Rows are points. The last column is the point's height on a tilted bowl or saddle (a function of degree 2), plus a little noise. Along how many of its main directions does it bend up, bend down or stay straight?
(in the rows, 128 means zero)

Points:
[[108  85 149]
 [ 70  79 156]
 [ 85  53 137]
 [199  93  24]
 [ 75  73 153]
 [ 95 158 136]
 [113 216  55]
 [128 157 132]
 [130 129 143]
 [181 136  80]
 [141 116 132]]
Directions: 0 up, 2 down, 0 straight

Points (17 x 4):
[[115 100 122 121]
 [105  97  96 104]
 [198 156 138 141]
 [172 102 127 153]
 [ 86  87 136 123]
 [216 171  57 249]
 [139 139 111 129]
 [170 129 119 145]
 [164 111 103 151]
 [146 134  85 137]
 [123 193 146 143]
 [144 112 138 132]
 [ 68 160 110 105]
 [169  42  45 211]
 [192  77 230 129]
 [ 77 159  47  68]
 [ 74 119 184 151]]
Directions: 2 up, 1 down, 0 straight

Points:
[[156  90 144 151 156]
 [110 175 148 110 127]
 [192 178 136 125 142]
 [109 124 155 133 129]
 [163 137 185 125 136]
 [ 96  99 163 249 134]
 [191 221  54 114 249]
 [ 92 114 134 140 123]
 [180 119 185 148 164]
 [ 90 144 125 134 111]
 [164  36 117 154 220]
 [ 85 109 171 112 151]
 [190 149 132 123 121]
 [122 141  98 165 120]
 [137 172  80  73 144]
 [ 46 106 144 158 120]
 [ 89 151 147 111 122]
 [ 25 164 160  94 168]
 [113 124 114 112 120]
 [ 71 143 157  92 144]
 [154 138 152 175 148]
 [171  91  63  69 126]
 [138 136 145 130 120]]
Directions: 3 up, 1 down, 0 straight

Points:
[[ 65  78 107 159  77 117 102]
 [133  70  56 125 159 119  84]
 [ 91 162 159  97  79 193  95]
 [111 122 113 115  82 117 116]
 [118  94  81 146 112 126  97]
 [156 183 155 156 224 106 230]
 [144 151 192 113  58  72 176]
 [125 209 135 107 100 194 121]
 [ 80 126  84 161  96 168 126]
 [ 63 186 169 171 107 175 171]
 [121 133  97 150 139 169 133]
 [138 113 188  71 104 131 127]
 [155 123 141 164 150  83 136]
 [ 48  92  92 137 136 142 104]
 [114 195 119 116 138 154 149]
 [126 126 175 174 140 141 154]
 [139 110 171 101 141 110 139]
 [ 75  74 122 188  72  99 102]
 [ 81 104 139 153 110 166 132]
 [178 120 197 162 114  92 178]
 [102 140 135 131 198 164 162]
 [131 168  56 107 146 147 135]
 [161 162 177 138  94  84 183]
 [117 118 110 157 127 184 136]
 [112 137 177 152 151 138 147]
 [167 126 136 185 114  79 153]
 [154 165 171 104  82 150 133]
 [135 150  10 134 139 116  95]
 [ 99 166  93 114 134 136 124]
 [191 133  72 173  90 150 159]
 [162 230 105 172  53 129 230]
 [157 135 175 197 138 110 179]
 [137 170 214 139 151 124 175]
 [ 80 126 160  97 178 162 142]
 [129  70 180  98 144 141 129]
 [182  81 184 142 103 175 132]
 [173 128  69 189 113 110 133]
 [ 71 102  51  88 170  75  69]
 [141  47  61 126 155 144  97]
 [146 142 101  95 129 147 134]
 [106 167 220  99 112 176 102]
 [198 195 156 135 165  94 249]
 [128 191 123 147 134 119 165]
 [168 159 155 101  87  97 173]
 [106  99 125  84 121  74 116]
 [119 175  41  89 177   7 103]
 [124  88 140 132 116  94 111]]
Directions: 3 up, 1 down, 2 straight

Points, 67 rows:
[[133 213  90  44 141  67 173 133 182]
 [249 106 179 156  76  88  30  39 249]
 [ 92  89 152  97 155 135 130 193 131]
 [ 88  97 117 114 126 152 137 130 129]
 [ 56 184 102 101 166 124  32 132 164]
 [196 134  85 152 117 185 137 118 155]
 [ 68 174  98 147 108 113  81  90 167]
 [115  77 124 103  80 155 128 133 141]
 [ 96 153 126 130 122 120 115  78 153]
 [119 206 175 147 160 143  69 126 181]
 [ 20  76 154 157 166  99 187 162 155]
 [172 136 123 117 178  87 112  59 157]
 [137 107 156 188 125 100  65 113 154]
 [112 149 195  98 162 142  96  81 178]
 [150 203 145  86 147  93  91 144 149]
 [157  92 147 123  91 147 211 149 148]
 [164  82 131 107 109 217 160 158 151]
 [198  93 161  99  70 148 107 104 170]
 [112 137 120 112 158 180 125  99 148]
 [145 146 110 140 143 159 132 158 129]
 [178 195 130 158 213  57 181 104 183]
 [ 98 126 170  64 157  89 106 228 143]
 [151 178  76 139  34 131 104  89 197]
 [ 79 122 146 173 161 163 115 129 147]
 [217 185 147  99  42 114 111 136 185]
 [ 91  84 174  90 100  88 125 112 143]
 [ 64 130 158 120  84 116 118 210 155]
 [107 176 120 146 162 224 157 143 163]
 [146 101 166 140  60 181  65 144 177]
 [160 121 160 168  98 105 136  54 178]
 [101 111  85 126 147 115 108 152 116]
 [124  96 165  93 147 135 140 121 137]
 [145 128 159 103 115 170 115  60 179]
 [ 60 149 105 121  97 179 112  81 178]
 [ 65  88 130 151  45 141  58  91 190]
 [152 126  95 141 150 166 165 124 130]
 [177 238 122 174 144 108 164 153 187]
 [117 103 220 168 121 137  58 108 192]
 [102 175 131 212 213 133 113 204 162]
 [148 145 117  57 150 180 174 148 153]
 [133 197  84 181 100  93 120 154 162]
 [174 172 159  82 143 134 158 108 165]
 [120 152 141 165 137 143 165 139 140]
 [150 125 185 203  53  66  94 131 186]
 [230 155 136 130  21 130 147 170 195]
 [115 105 108 120 113 155 127 117 132]
 [134 179  67 183  94 112 103 119 167]
 [125 110  89 123 152 146 157 154 118]
 [199 123 201 125 142  81 102  97 166]
 [ 69 163 122  65 153  85 163 162 152]
 [144 107 129 156 115  84  94 123 129]
 [114 142 113 119 132 106 146 198 126]
 [ 88 150 103 143 187  98  73  89 149]
 [131 107 142 137 157 108  92 111 130]
 [ 93 133 107 176 125 131  78 206 138]
 [ 79  95 217 103 157 179  75 142 190]
 [114  65 111 107 132  84  94  79 131]
 [131 151  82 212 192  93  86 122 154]
 [160  98 104  62 104 176  76  85 165]
 [161 181 121 120 124 129 127 189 140]
 [167  97 160 127 101 146 133 110 150]
 [135 124 164 177 134 103 172 174 139]
 [188 129  96 106 156  86 187 188 137]
 [115 138 137  35 112 122  82  84 155]
 [114 164 149  88 179 166 103 132 155]
 [155 128 111 101 204 213  93 139 155]
 [166 105 191 147  88 112 113 102 167]]
Directions: 7 up, 0 down, 1 straight

Points (75 x 9):
[[109 106  84 208 141  64 176  65 135]
 [212 109 127 103 121  69 153 115 105]
 [134 115 158 133 115  84 159  29 136]
 [130  90 146 141 113  97 133 136  71]
 [ 90 147 141 144 102  85 137 165  81]
 [157 145 177 105 210 137  53 141  88]
 [183 124 100 151 121 137 132 113  93]
 [ 63 133 103 155 145  99 134 119 111]
 [113 154 126 152 182 113 144 141  91]
 [200  99 132  28  70 116  92 154 123]
 [108 110 122 109 137 129  99  99  90]
 [189 133  91  48 211 127 119 119  58]
 [155 147 173  92 140  55 118 178 101]
 [108 129 149  81 100 119  97 129 121]
 [130 171 117 186 122 129 109 129  86]
 [134  94 124 119 129 160 136 146 100]
 [157 128  41 113  91 121 161 108  88]
 [ 76  80 153 100 107  87 121 132 100]
 [125 168 127 128 117 179 104 135 118]
 [131  93 123  66  95 192 160 110 161]
 [186 126 130  90 158 148 136 118  89]
 [171 100 116  99 147  93  99 176  64]
 [115 138 174 115 195 140 208 141 133]
 [117 103  90 187  64  94  57 115  65]
 [123  64 118 169 103 126 165 121 120]
 [158 161 108 117 100 161 123 160  93]
 [ 84 217 184 118 102 125 105 111 184]
 [139  72 127  87 171 128 108 122  79]
 [106 118 143  91 122  94 135 125 102]
 [200 184 188 162 140 173 127 140  65]
 [146 104 121 177 159 110 108 159  55]
 [142 143  92  87 101 125 143 102 101]
 [144 219 132 115 144 182 147  89 169]
 [142 118  91 137 113 126 178 146 120]
 [148  62  87 169 115 145 149 176 121]
 [111 113 149 137 110 152 175 159  93]
 [108  76  67 134 123  94 109  92  22]
 [151 177 114  99 105  86  90 129  70]
 [ 71  86  81 168 149 100 130 147  85]
 [126 130 127 143 100 129 219 123 167]
 [124 109 177 105 156 150 132 115 102]
 [ 75 127 105 169 159 146 144 143 134]
 [109 124 133 119 156 171 116 155 111]
 [158 121 143 148 170 195  94 151  89]
 [137 112 152 130 111  98 149 114  90]
 [120 152 117  93 123 142 125 154 105]
 [224 147  69  80 188 148 249 193 249]
 [129 149 110 103  93 168 120 146 118]
 [149 142 117  72 163  92 134 117  85]
 [112 169 205 131 158 107 180 149  86]
 [ 93 167 111  73 151 116  88  64 111]
 [141 185 139 115 118 115 111 173  80]
 [ 70 138  63 154  90  99 155 163 120]
 [143 127 124 106 146  94 194 152 125]
 [162 173 207 153 182 156  96 120  61]
 [151 146 109 147 170 151 185 124 142]
 [108 138 114 127 172  90 142 136  88]
 [137 173 163 100 131 143 107 134 107]
 [161 153 172 152 202 121 146 181  57]
 [170 107 180 127 135 168 122 130  83]
 [230 106 133 191 127 124 176  89 176]
 [148 186 154 119  44 154 119 178 100]
 [169 102  82 152 102 148 122 179  97]
 [133 124 163 176  95  94 144 115  91]
 [ 89 103 146 145  64 119 137 146 101]
 [151  72 120  94  54  70 117 181  79]
 [136  69 138 158 177 161 150 156  97]
 [111 154  86 143 105  86 132 118  82]
 [119 118  94  80 181  91 115 171  72]
 [ 83 159 103 123  96 118 136 124 134]
 [165 131 156 166 181 101 160 179  70]
 [103 115 175  80 147 100 153 118 125]
 [123 180 135  97 105  87  85 146  93]
 [172  98  80 156 171 131 132 215 101]
 [ 98 180 135 142 122 107  50 136  81]]
Directions: 4 up, 1 down, 3 straight

Points (77 x 9):
[[167 215 133 191  66 102 122 128 235]
 [ 67 200 155 130 152 163 146 121 189]
 [136 174 151  64  66 106 101 108  99]
 [131 154 147 100 206 222 124 132 165]
 [ 82 182 185 184  75  55  71 135 212]
 [169 144 190  63 162 104 141 129 116]
 [123 195 136 147 126  39 171 137 217]
 [ 81 146 106  89 138  88 145 169 156]
 [160 132  53 145 150 158 103 157 128]
 [168  55  91 184  92 180 105 112 134]
 [169  96 208 162 124 107 131 130 165]
 [134 196 113 155  86  80 151 145 206]
 [104 140 103 101 108 127 177 173 161]
 [ 83  30 143 131 155 114 111  70 150]
 [ 68 130  65 101 175 108  87 171 101]
 [139  97 190  86 164 111 118 117 118]
 [163  96  93 125 111  78  93 149  95]
 [106 105 142 141  93 156  99 106 126]
 [ 76 109 234  80  68 142 108 134 170]
 [ 97 144 145 161 119 154 109  93 152]
 [118 150 200 118 146 115 140 150 181]
 [131 164 107  63 120 135 182 151 146]
 [105 140 157 206 131 101 113 172 181]
 [137  78 115 173 160 182  26 140 120]
 [101 134 123 132 156  91 148 149 162]
 [144 105 103 103 105 187 180  93 123]
 [135  96 129 176 160  93 106  94 142]
 [149 120 108  79 135 224  85 113 103]
 [111  98  85 155 107 159  96 133 111]
 [139  40 195 138 175 158  82 120 155]
 [126 141 108  93 131 162 150 162 138]
 [185  93 195 122 187  73 209 137 157]
 [124  88 112 102 191 137 168 159 155]
 [119 125 121 124  57 131 179 171 167]
 [194 111 114 166  62 231 143 114 187]
 [ 95  74  98 172 112 112  74 136 104]
 [ 99 112  68 122 208 125 107 119 140]
 [193  88  90 141 116 165 171 172 155]
 [ 91 117  83  61 157 205 103 189  86]
 [116 130 154 112 143  76 107  72 116]
 [178 150 121 154 181 180 204 138 194]
 [161  56 183 191 126 136 239  86 146]
 [ 75 172 127  94 170 184 199 169 221]
 [187 138 167  97 102 138 170 165 173]
 [130 166 100 105 154 128 133  95 121]
 [144 170 142 106 124  83 123 123 142]
 [ 54  85  62 111 130 139 197 119 151]
 [135  49  49  83 153 119 164 165  76]
 [141 122  96 129 117 120 217 157 157]
 [112 105  88 136 158 193 117 131 148]
 [116 142 150 115 157 198 106 114 146]
 [163 129 189 120 125 169 163 118 171]
 [194 163  79 118 153  98  94 188 140]
 [156 177 170  80 180 182  95 107 100]
 [170 122 110 128  88 112  75 139 100]
 [ 96  80 137 166 158 178 173 109 198]
 [104 129  91   7 149  31 140 140  98]
 [109 146 104 136 153 116 142  87 136]
 [112 212 136 129  87 143 153 130 192]
 [139 130 124 181 135  92 162  62 124]
 [118 115 203 157 154  42 116 144 180]
 [161  83 176 129 151 116 219 165 191]
 [ 73  78 121  50 124 142  16 121  16]
 [141 135 168 196 121 115 102 186 176]
 [158 166 180 155  99 109 135 112 176]
 [ 97 119 126 120 140 136 194 143 180]
 [187 121  75 180 144 186 193 146 191]
 [116 116 140 157 132  49 125 109 152]
 [100  86 139  80 140 116 116  94 112]
 [154 183 167 156 118 148  95  81 141]
 [ 66 145  80 231  90 135 154 122 157]
 [116 107 161 138  55  69  60  74  96]
 [ 97 119 193 120 103 136  84 136 133]
 [ 84 147  76  20 109 132  85 177  30]
 [145  39 148 111 181  78 134 107 114]
 [ 70  55 121 132 122 118  91 197  93]
 [ 12 132  77 147  94 109 109 151 157]]
Directions: 3 up, 3 down, 2 straight

Points:
[[ 72 128 101 101 132 132 116 145 155]
 [140  98  94 200 112 139  83 110 172]
 [ 80 128  82 127  71 218  89 168 222]
 [147  92 159  84 101 128 134 170 157]
 [198 167 167 210 102  97 139 147 170]
 [116 129  70 132 111 117  90 139 151]
 [ 70  96 101 105 175 159 162 141 176]
 [ 98  93 104 155  95 118 135 200 163]
 [ 88 158 125 120 132 191  59 203 229]
 [106 146  80 178 170 111 133 126 163]
 [166 167 152 186 129 148 149 150 166]
 [186  91 100 115 135  25 136 191 174]
 [107 181 132 134  84 141  96 131 157]
 [124 117  92  95 113 120 160 131 133]
 [128 165 176 153 149  82 118  89 129]
 [106 142  97 142 104 179  62  98 192]
 [125 127  76 134 116 159  71  96 176]
 [153 180 170 114 145 135 177 137 135]
 [ 99 183  84  97 144 141 136  92 148]
 [162  72  73  93 170 157 147 122 184]
 [171 104 110  53  63 191  99 143 209]
 [130  93 108  90 153  96 166 170 154]
 [104 193 107 157 171 103 121 112 155]
 [111 151 107  56 143 120 157 171 156]
 [147 111 162 104 168 161 166 187 184]
 [105  94  97  51 130 174 152  93 167]
 [180 179 123 169 104 154 144 133 164]
 [ 94 166  89 124  62 206 110 119 204]
 [128  97  36 129  99 177 119 114 185]
 [173 134  72 128  92 182 178 133 174]
 [112 114 142  93 113  33 112 118 135]
 [156 133 183 160 105 120 148 195 164]
 [115 153  59 104 196 112  91 116 180]
 [143 118 135 115 158  91 157  91 118]
 [172 107 103 111 165 110 132 153 154]
 [151 167 114 146 112 102 174 116 124]
 [165  74 128 123 152 158 100 119 174]
 [180 118 104 106 132 154 105 125 164]
 [ 78 166 126 156 161  91  36 112 196]
 [ 39  77 135 114 136 136  40 194 230]
 [122 132 139 126 159 125 115 126 140]
 [153 155 101  72 124 152 192 135 150]
 [108 112 145 140 128 120 107 180 157]
 [128 106 152 127 105  69 171 151 129]
 [132  99 152 128 168 103 171 141 140]
 [194 101 178 163 118 101 107 108 156]
 [126  46 155  89 105 151  58 187 211]
 [ 92 166 139  96  46 177 116 104 174]
 [141 110 130  69  87 113 104  60 142]
 [153  91 157 114 147  85 166 136 134]
 [160 130 115 107 120 142  83 117 156]
 [120 192 146 117 153 158 145 137 153]
 [115  98 113  65 166 126 203 148 158]
 [200 103  99 138 163 115 135 144 162]
 [ 85 217 105 135   7  78 112 152 190]
 [ 93 121 167 188 136 145 118 139 170]
 [ 70 114 150  89 146 133 146  93 132]
 [102  96  66  91 142 125 145  39 155]
 [101  99 161 191 114 119 148 124 153]
 [135 101  85  95  93 124 190 112 139]
 [150 129 118 146 192  87 175 179 167]
 [120 168 115 112 148 112 134 127 130]
 [131  34 139 112 157 178 173 141 197]
 [187 110 194 140  94 133 156 102 146]
 [143 211 139 118 133 109 104 152 157]
 [ 40 139 186 134  89 145  66 165 207]
 [ 76 142  72 140 129 132 127  91 158]
 [116 155 128 143  88 170 193  93 147]
 [154 163 123 112 147 190 153 134 172]
 [156 137 168 144 156 119 102 139 154]
 [170 179 130 112 118  97 199  88 114]
 [135 137 112  99 128 155  95 137 160]
 [187 140 132 116 163 187  76 125 209]
 [124 112 150 151 139 158 209 119 147]
 [125 190  96 119 130 129 140 120 141]]
Directions: 7 up, 0 down, 1 straight

Points, 70 rows:
[[144 129 150  98 109 150 105  94 117]
 [175 177 191 200 142 126 122 135  89]
 [179  77 150 117 152 249 125 172  74]
 [ 88  96 159 100 203 146  94 110 108]
 [ 59 139  77 173 154  67  97 145 129]
 [ 15  74 109  99 116 143  91 101  87]
 [ 68 149 175 231 125  67 120 128 129]
 [137  95 149 160 139 227  88 103  97]
 [136 163 134 132 119 188  54 173 105]
 [144 110 217 104 157 183  55  73  88]
 [134 148 169  75 131 164  82 102 117]
 [134 150 174 178 191  68 128  87  88]
 [ 94  55  88  61 206  83  56 135  52]
 [119 116 141 176 168 112 121 185 122]
 [182 124 122 135 190 115 141 113  88]
 [ 52 118 160 134 161 175 123  76 111]
 [103 157 132 143 105 168  59  81 117]
 [141 171 141 127  85 186 192 167  94]
 [ 89 130 162 148 125 106 150 165 134]
 [ 50 100 150 176 185 108 136  93 119]
 [148 126 150 168  97 103  86 148 120]
 [ 70 135 138 169 225 113 132 162 103]
 [130 158  89 153 154  49  95 119 101]
 [176  87 125 165 145 125  90 141 101]
 [116 143 121  82 107 110 153 153 109]
 [129 202  87 100 204 219  50  90  48]
 [138  94 107 200 161 128 116 143 120]
 [120  67  66  90 120  88  50  93  74]
 [116 115  71  91 139 165  68 175  87]
 [157 106 168  60 138 117 111 101 102]
 [ 69 120 125  49  81  74  94 109  81]
 [ 88 199 225 183 100 152 138  78  95]
 [132 191 119 132 196 185 108 106  93]
 [ 62  64  96 167  95  52 106 131 128]
 [166 127  33 111 158 159 189 230   7]
 [192 136 201 160 127 187 117 146  97]
 [175 131 161 155 176  81 161 132  90]
 [ 99 132  61 142 114 128  67 179 107]
 [184 219 163 107 125 133  63 202  66]
 [ 75  97  97 147 169 128  74  64 110]
 [134  78 163 245  93 139 135 117 109]
 [137 177 152 137 144 127 175  91 108]
 [170  49 114 114 100 119 158 113  81]
 [ 99  88 171  31 127 243 122 115  66]
 [ 85 132 175 161 103 118 115 157 139]
 [140 114 155 204 112 125  80 102 115]
 [ 66  64  63 175 136 138  67 108 119]
 [190 135  91 182 118 168 136 125  87]
 [138 180 135  88 184  71  72  72  74]
 [172 162 179 117 103 138  34 141  94]
 [122 161  66  94 137  95 107 126  98]
 [ 99 152 179 124 151 149 113  17  84]
 [ 43 104 168 145 137 111 109  75 117]
 [134 132  88 176 128 127 104 114 127]
 [116  94  85 113  96  75  82  91 104]
 [ 61 102 140 163 113 107  56  87 124]
 [ 97 144 122 126 104 141 159 180 119]
 [ 48  53 171 142 111 164 219 192  61]
 [146 152 120  82  86  89 156  92  90]
 [ 52  90  70  87 102  78 140  80  90]
 [142 162 157 159 157 124 189  56  86]
 [119  85 109 173  73  71  84 152 119]
 [124 123 164 123 178 122 164 108 116]
 [212 146 195  84 102 184 126 171  88]
 [150 131 149  90 131 196 180 129 103]
 [108 138 169 111 176 140 131 120 127]
 [106 198  71 155 142  85 170 117  99]
 [ 94 132 127 172 119  98 109 162 141]
 [ 89 143 148 111 108 114 123 152 131]
 [ 38 170 160 132  95  63 112 154 116]]
Directions: 0 up, 7 down, 1 straight
